Rows are points. The last column is the point's height on a tilted bowl or saddle (a function of degree 2), plus a little noise. Along how many of its main directions does it bend up, bend down or stay straight?

Points (11 x 3):
[[-64  74 -88]
 [-26  -4  -6]
 [-23 -62 -32]
 [-52 -23 -16]
 [ 33  -6 -16]
 [ 44  28 -28]
 [ -9   0  -5]
 [ 36   4 -17]
 [-17  73 -60]
 [ 58 -50 -59]
 [ 22  -3 -10]]
Directions: 0 up, 2 down, 0 straight

Points (17 x 4):
[[  12  -40   32  -25]
 [ -17    0   42   17]
 [  34   43   50   44]
 [ -60   56   -7   -1]
 [ -42  -84  -22  -52]
 [  13  -22  -28    8]
 [  -8   54   11   34]
 [ -77   27   11   -4]
 [ -53  -63  -42    6]
 [  -6   -9  -40   30]
 [ -11  -35   57  -44]
 [   6  -37   29  -16]
 [  -4    4   25   37]
 [  -5   -1  -26   40]
 [  20   23 -109 -107]
 [ -10   29  -21   43]
 [  55  -12   89  -30]]
Directions: 0 up, 2 down, 1 straight

Points (26 x 5):
[[ -7 -10  45  22 -12]
 [ 34 -15   1  -2 -26]
 [-17 -31 -51  37 -25]
 [ 10 -17  25  42 -17]
 [ 62  -1  16  58 -55]
 [ 45  18  36 -17 -36]
 [ 30  10  26 -32 -26]
 [-22  82   8  -1 -46]
 [-46   8 -18 -24 -27]
 [ 38 -17  26  16 -28]
 [ 15 -54 -18  36 -37]
 [ 17  23  34  60 -17]
 [-12 -20 -16 -57 -18]
 [ 42 -55 121  19 -30]
 [ 74  38 -77  63 -88]
 [ -7 -28 -66 -36 -19]
 [-21 -15 -32 -84 -24]
 [ 83 -41   0 -92 -60]
 [ 14 -27 -25   0 -21]
 [ 71  70  35  16 -90]
 [ 18 -24  -4  35 -24]
 [ 54  14  36 -24 -42]
 [-74  39 -10 -18 -52]
 [ 17  12  45 -25 -20]
 [-49 -50  20  15 -42]
 [  8  -1 -20  15 -17]]
Directions: 0 up, 2 down, 2 straight

Points (40 x 7):
[[   0  -29  -12  -82    2    0   40]
 [  34   70   70   22  -43  -84   -8]
 [ -48   19   52  -45  -19   24  -46]
 [  39   33  -17   -8   30   27  -26]
 [   0   64   62   -1  -45   -3  -44]
 [  22  -55  109  -28   39   10  -19]
 [  24   39   71   39   27    9  -61]
 [  -1    4   42  -69  -55  -70  -22]
 [  21   16   -3   51   -1   39  -48]
 [   4   13  -25  -17   -7  -31   13]
 [  27    5   17  -25  -34  -14   20]
 [ -14   16  -27   10  -44  -19  -13]
 [ -55   52   43  -54   27   13  -27]
 [ -39   56   40   86  -16  -40  -39]
 [ -60  -45   80    5   17   14  -58]
 [  -2   -1    3  -66  -35    0   23]
 [ -26   16   -1   -3  -16  -53  -29]
 [   4  -27   46  -52  -83  -18   13]
 [  30   21    6    9    6   18  -20]
 [ -44   -8    2   17   57   -1  -12]
 [ -11 -121   19  -22   -5   -8   -2]
 [  17   -8   -8  -66   -7   50   25]
 [ -30   50  -25    6  -10  -52  -18]
 [ -34   14  -28  -11  -10  -18  -18]
 [  19   44  -27   35   29   27  -43]
 [ -66  -75   50   14    3   -9  -81]
 [ -27   -6  -22    8  -29  -45  -38]
 [  20   50    4   -7  -10    1  -14]
 [  47   -7  -15   24  -24   -5   30]
 [  22   -2   20   38   -4    1  -16]
 [  58   53   13 -119    3  -45   63]
 [ -64  -50  -13   18  -31   56  -44]
 [ -77  -14  -18  -31  -40   -1  -67]
 [  16  -91   70    8   43  -21   -2]
 [ -47   -3  -79  -24   29  -59  -22]
 [ -41   17   32   94  -23   12  -69]
 [ -90   30  -63   33  -62   35  -70]
 [ -30   52  -24   92   14   39  -69]
 [ -98   45   21  -35  -22   -4  -66]
 [   6   16    1  -40   19    7    3]]
Directions: 1 up, 1 down, 4 straight
